Each row of a before or after table is a point. One or more steps were done to the points. Then noise was added and the rows were shuffled. The steps act on how far a point lies along the listed directions, d1 being the first. What was done? A step turns or swaps two directions, mirrors them in a line or flattens them onto one, adds a multiple of one to another, or multiplies one. Angles are multiples of 10 degrees, from the lower direction toward the higher: turns from -170 to 170, lines from 10 to 170 but not 90. Use the fewest steps. Two steps may share a direction if one is a turn and the other turns, adds or multiplies; they go together, in the order done. Otherwise the lowest direction goes first.

Directions:
(1): [-1.6  0.0 -5.9]
(2): [-0.7 -6.1  0.2]
Before:
[[ -0.8  -5.8  -0.2]
 [  4.8  -0.2  11.7]
 [ -0.6  -3.9  -0.3]
 [  1.9  -3.6   7.4]
 [  0.3  -0.4   1.7]
 [  0.0  -3.3   0.9]
 [ -1.2  -0.5   4.4]
 [  0.5  -0.1   1.1]
 [ -1.1 -12.4  -0.2]
 [  0.5  -5.6  -1.5]
 [  2.0  -0.5   0.3]
 [  1.7   0.3   0.6]
 [ -1.4  -0.6  -0.3]
 [  0.9  -0.6   1.5]]
After (14 x 3):
[[  2.3  11.5  -3.2]
 [ -3.0  -2.9 -11.0]
 [  1.3   0.9  -0.1]
 [  0.6   1.6  -0.8]
 [  0.4   1.5  -0.4]
 [ -0.1   1.8  -0.7]
 [ -1.5  -0.4  -0.4]
 [ -0.8  -0.3  -3.5]
 [ -2.0   4.0  -1.2]
 [ -0.4   6.9  -5.2]
 [  0.1  -2.5  -5.3]
 [  1.4   0.6  -0.9]
 [ -1.9  -1.6  -5.6]
 [ -1.2  -0.9  -3.6]]
Steps: mirror d1 and d2 in the line at 50 degrees

Directions:
(1): [ 6.2 -1.7  1.3 -1.0  4.5  3.1]
(2): [ 2.0  5.2  4.1 -0.4  1.4 -5.0]
(3): [-3.1 -5.2  4.9  1.5  2.6 -2.0]
(4): [-4.5  3.2  1.1 -3.8  3.7  3.7]
(5): [-0.7 -1.0 -5.5 -1.1  4.8 -4.3]
Before (12 x 6):
[[ 0.5  0.0 -1.1 -1.5  0.2  6.3]
 [ 6.3 -2.3  0.9  0.8  2.3 -0.7]
 [ 5.0 -1.0 -1.0  0.5  5.2 -1.4]
 [ 0.0 -2.1 -2.9 -0.2  1.3 -1.7]
 [ 2.6 -3.2 -0.4  1.1  1.1 -4.9]
 [ 0.0 -3.3 -6.4  0.0 -2.0  2.2]
 [ 3.4  2.3 -5.0  1.3 -3.0  1.3]
 [-2.4 -0.5  1.0  0.5  2.1 -8.1]
 [ 1.0 -0.2 -3.9 -0.2 -2.1  0.9]
 [-2.2  3.6 -2.7 -2.1 -1.9  3.8]
 [-1.2 -0.2 -3.5 -0.5  1.8 -0.8]
 [ 2.0 -1.5  0.6  0.7  3.6  4.2]]
After:
[[  4.2   7.1   4.1   0.6  -0.3 -11.7]
 [ -2.9  -2.4  -4.9  -1.7  -1.0   5.9]
 [  5.9   3.0   0.3  -1.0   1.1  -0.8]
 [ -3.9  -7.7  -3.0  -0.3   0.6   8.7]
 [ -0.2  -2.5  -3.6  -0.3  -0.4   1.9]
 [  4.6   3.4  -1.4  -0.4  -1.0  -3.8]
 [  0.8  -4.9  -1.4   2.1   1.3   4.8]
 [ -5.3  -9.7 -11.1  -1.1  -2.7  12.2]
 [ -6.5  -3.3  -0.6  -1.4   1.2   4.8]
 [ -2.0  -2.3  -2.3   0.1   0.9   1.6]
 [  4.8   3.3   0.9   0.2   3.5  -1.7]
 [ -3.0   2.4  -3.9  -1.9   1.1   6.4]]
Steps: multiply d1 by 0.7; multiply d2 by 3; turn d3 and d4 by -80 degrees; multiply d5 by 0.4

Directions:
(1): [-1.2 -8.2  1.9  2.1 -2.6 -4.6  0.8 -2.4 -1.0]
(2): [-0.8 -0.1 -6.7 -4.8 -0.9 -1.1  3.7 -2.3 -4.7]
(3): [ 0.3  3.3  2.5  4.5  1.8 -2.7  1.5  1.5 -7.7]
(4): [ 7.3  1.1 -0.9 -1.8  0.0 -5.0 -4.9 -1.8 -0.1]
(5): [-4.5 -0.9 -2.5  0.8 -0.8  1.7 -8.4  0.3 -3.3]
(6): [-1.8 -2.3  1.8 -5.4  4.6 -3.1 -0.6  6.3 -0.3]
Before, 12 rows:
[[  0.9   4.8   6.1   5.5   2.8  -1.8   2.0   3.1  -3.9]
 [  1.2   2.5   3.3   1.2   1.4   3.9  -2.7   1.3   8.0]
 [  4.1   3.2   1.1  -4.4   2.6  -0.5  -0.7   0.2  -1.8]
 [ -0.9  -4.8  -1.0   0.2  -3.8   2.2  -2.3  -4.2   0.8]
 [  4.9   4.2  -4.2  -1.0  -1.9   3.2  -3.6  -0.1   0.4]
 [  1.6   4.3   9.2   5.2   2.8   2.0   0.1   3.8   3.4]
 [ -0.6   6.3  -1.6   2.1   5.3   2.4  -0.4   1.4  -6.2]
 [ -0.3  -0.5   0.8   2.3  -1.3   3.8  -7.6   0.9   2.1]
 [  0.0   1.7  -5.5   0.0  -0.4   1.2  -0.7  -2.5   4.9]
 [ -1.4   3.5  -4.8   0.3  -1.4   4.7 -11.6  -1.5  -2.8]
 [  3.6   4.3  -2.4  -0.1  -0.4   2.3  -5.4  -2.4   2.3]
 [  2.5   4.3  -2.3  -3.1   4.1   1.8  -1.5   1.4  -0.7]]
After (12 x 9):
[[ 0.3  1.6  2.8  1.5  0.4  5.3  4.4  0.1  8.1]
 [ 2.1  3.3  7.8  4.1  1.3  1.6  8.5  1.1  2.8]
 [-3.0  3.8 -1.2 -1.5  4.2  6.1  0.8  3.3 -0.3]
 [-0.1  4.5  1.1 -3.9  3.5  3.2  0.7  2.2 -1.9]
 [ 0.7  4.2  5.1  4.6  2.2 -1.7  5.7  1.7 -4.3]
 [-3.4  4.8 -0.3  4.9 -1.2  9.8 -8.9 -0.8  1.1]
 [-5.3  4.2  0.5  4.5  4.8  4.5  1.3  2.3 -5.6]
 [-2.2  1.1 -5.6  0.0  0.0  2.6  0.3 -2.1  4.2]
 [ 2.4 -3.7 -1.0 -0.6 -3.3  0.4 -4.3 -5.1  0.9]
 [ 0.1  5.1 -4.1 -0.2 -1.2  8.0 -0.4  2.0  0.8]
 [-0.3  6.4 -2.1  0.2  0.2  6.5 -1.2 -1.4  3.0]
 [ 1.4  0.8  2.4  4.6 -1.8  5.0 -3.3 -0.3  4.2]]
Steps: multiply d1 by 1.3; turn d1 and d4 by 50 degrees; turn d2 and d5 by 40 degrees; turn d2 and d6 by 20 degrees

Directions:
(1): [-0.6  1.8  1.3 -2.5 -4.3 -0.3  0.9 -6.0 -1.5 -2.2  6.1 -6.2]
(2): [-1.3  6.0 -7.1  2.4  3.3 -2.6 -2.2  1.8 -4.1  1.2  2.9 -1.5]
(3): [-4.7 -0.2  0.8  1.9  1.2  5.2 -5.8 -2.7  2.9  1.4  4.9  4.2]
(4): [-1.6  4.8  3.5 -3.6 -1.9 -2.4  4.3  1.9  0.1  6.2  2.8  4.6]
Before (13 x 12):
[[-0.1  1.5  0.8 -2.1 -2.3  5.5  0.5 -6.1  2.3  0.0  6.7 -5.7]
 [ 1.1  0.8 -5.5  3.7  1.7 -1.8  1.2 -1.0 -3.5 -3.9 -0.3 -8.0]
 [-2.6 -4.5  8.2 -0.4  0.5  5.6 -2.8  0.8  3.7  3.3 -2.5  4.0]
 [ 1.7 -5.7  2.0 -0.9 -0.8  0.7  2.7 -2.7  2.0 -2.6 -3.0 -2.8]
 [ 3.8  3.0 -5.7 -0.4  2.1 -4.6  1.6  3.1 -4.8 -2.4 -1.7 -1.9]
 [-0.8 -5.6 -0.8  3.0  3.2  6.1 -3.3  3.3  0.7 -1.8 -2.5  2.2]
 [ 2.3 -2.2  1.3  0.3  1.2 -2.1  2.7  3.0  0.1  1.3 -4.4  3.3]
 [ 1.0  1.4 -4.5  2.4  2.8 -5.0  2.3 -0.6 -5.8 -3.0 -3.0 -8.1]
 [-5.1 -0.1  0.2  2.6  1.9  6.2 -4.8 -4.4  2.5  0.6  6.4  6.1]
 [-4.3  4.5  0.8 -2.8 -1.4  3.0 -3.4 -2.1 -0.4  7.4  6.8  5.8]
 [ 4.8  0.0 -9.5 -0.3  0.7 -5.5 -0.4  1.8 -6.3 -3.7 -5.8 -9.0]
 [-2.8 -1.1  2.1 -0.7  1.8  3.1 -2.1 -2.6  1.3  0.6  3.3  4.5]
 [-2.2 -2.4  2.0  2.0  0.8  4.7 -3.0  0.6  5.4  1.5 -4.0  3.9]]
After:
[[ -3.8   2.4   2.6  -1.4  -3.3   3.3  -1.1  -4.1   3.0   2.0   3.7  -0.7]
 [  5.2  -1.9  -4.8  -2.9  -2.6  -4.3   1.4  -0.3  -4.2  -4.0  -4.8 -10.0]
 [  1.4  -1.1  -4.2   4.1   1.6  -0.6   1.1  -0.3  -2.5  -3.8  -2.6  -6.8]
 [  1.8  -6.4   3.1  -1.3  -1.4   1.3   3.1  -2.9   2.7  -3.1  -3.1  -2.7]
 [  1.3  -0.5   4.5  -3.3  -3.4  -2.7   4.8  -1.2  -0.7   1.1   0.5   0.1]
 [ -3.6  -0.3   7.8  -1.8  -1.7   4.0  -2.2  -2.1   2.2   3.6   2.6   0.8]
 [ -2.9   0.6  -0.1   0.2   3.3   2.7  -2.8  -1.6  -0.2   1.0   3.7   4.3]
 [ -3.6   4.4  -4.0   0.9   3.8   2.8  -6.0   2.7  -1.2   7.4   2.2   9.0]
 [  4.3   2.2  -2.8  -2.3  -0.1  -4.7   3.0   1.1  -4.1  -2.4  -1.1  -2.6]
 [  1.4  -2.6  -4.2   3.8   5.6   6.8  -4.0   1.8   3.8   0.4  -3.2   0.8]
 [ -5.6   3.0  -4.0   3.9   3.9   4.5  -6.1  -3.3   0.3   1.1   8.0   5.7]
 [  1.6  -1.4  -2.4   2.0   2.3  -4.2   3.2  -0.2  -4.1  -3.4  -4.8  -7.4]
 [ -2.6  -0.1   1.1  -1.5  -2.8   4.2  -0.4  -3.5  -1.9  -1.2   7.2  -3.8]]
Steps: mirror d1 and d4 in the line at 110 degrees; add 0.5 times d3 to d2
